Rows are points. The ring and each string are closed loops that go straight from each point to the next, and from the last back to the first. Before rounding, they use only three directions, however many columns there are. Count how often each string passes through the ring. Passing back the other way cancels.
In the rows, zero is written as 128.

Ring (10 x 3):
[[146  82 165]
 [164  91 130]
 [167 122  97]
 [147 154  95]
 [125 169 103]
 [ 95 167 118]
 [ 74 138 140]
 [ 72 118 158]
 [ 90  92 191]
 [112  83 194]]
String (26 x 3):
[[ 93  86 123]
 [101 102 131]
 [ 70  95 141]
 [ 40 113 163]
 [ 51 132 156]
 [ 56 153 156]
 [ 81 165 171]
 [ 98 149 144]
 [107 131  95]
 [104 159  84]
 [102 205 103]
 [110 202 122]
 [114 165 145]
 [119 129 129]
 [122 123  85]
 [115 147  77]
 [ 92 197  96]
 [ 74 210 141]
 [ 92 160 151]
 [105 136 147]
 [100 118 121]
 [ 76 102 106]
 [ 50 109 151]
 [ 57 120 190]
 [ 80 129 193]
 [105 118 153]]
Times through: 4

Ring:
[[181 101  86  54 167 101]
 [175 122 105  77 172 100]
 [116 164 166 159 127 131]
 [ 86 166 183 186  94 149]
 [101 146 162 149 100 161]
 [147 116 116  86 136 136]]
String, 30 rows:
[[141 133 131 112 139 123]
 [137 115 116 113 124 102]
 [143 117 112 115 133  86]
 [148 162 149 128 164 116]
 [138 182 171 144 164 136]
 [112 167 169 171 124 120]
 [100 139 150 168  95 111]
 [117 130 138 138 110 120]
 [123 166 167 143 137 150]
 [ 89 204 215 196 119 178]
 [ 55 179 208 225  65 163]
 [ 66 131 161 193  51 129]
 [ 94 130 148 160  82 130]
 [110 149 160 147 112 148]
 [104 186 196 161 125 189]
 [ 83 162 185 170  88 184]
 [ 89 117 143 149  69 145]
 [113 106 121 127  91 118]
 [133 141 143 117 134 142]
 [143 143 142 100 147 158]
 [140 126 127 103 133 133]
 [135  97 103 100 112 108]
 [163  74  72  56 131  99]
 [179  74  65  39 150  95]
 [160  85  81  69 134  93]
 [137 121 122 111 127 118]
 [160  87  83  75 135  87]
 [195  82  62  37 173  73]
 [204 118  89  42 204  96]
 [191 149 122  67 206 122]]
Times through: 1
